Each point is reached from the start by the listed moves, each made once or not at all, plus a little noise. Is the number of moves made odd or even? Then give how often each move was made.
(in the rows, 128 means zero)

Moves:
(1): [159 124 136]
(2): [113 108 230]
Start: [136 121 129]
Points:
[154  99 239] -> even (1, 1)
[170 117 138] -> odd (1, 0)

Moves:
(1): [128  93 103 145 142 123 138 141 173 118 158]
(2): [145 118 133 124 106 129  80 119 135 152 122]
(3): [114 121 124  81 152 100 135 102 146 112 113]
(4): [107 130 123 128 107 103 123 131 110 139 147]
(5): [116 130 139 125 141 129 119 140  99 128 114]
(6): [155 143 155 109 119 116 134 110 143 125 122]
(7): [137  68 160 119 109 139 114 128 126 100 119]
(8): [151  99 126 112 168 159 134 109  72 136 126]
(9): [124 118 111 162 122 106 111  96 124  98  96]
Start: [107 111 149 126 132 104 154 128 143 107 124]
Points:
[125  12 164 102 137  49 144  70 216  23  90] -> odd (1, 0, 1, 0, 0, 1, 1, 0, 1)
[122   7 160  93 173  99 138  57 100  41  67] -> even (0, 0, 1, 0, 0, 0, 1, 1, 1)
[ 99   9 154 165 137  95 117 121 150  43  98] -> even (1, 0, 0, 0, 1, 0, 1, 0, 1)
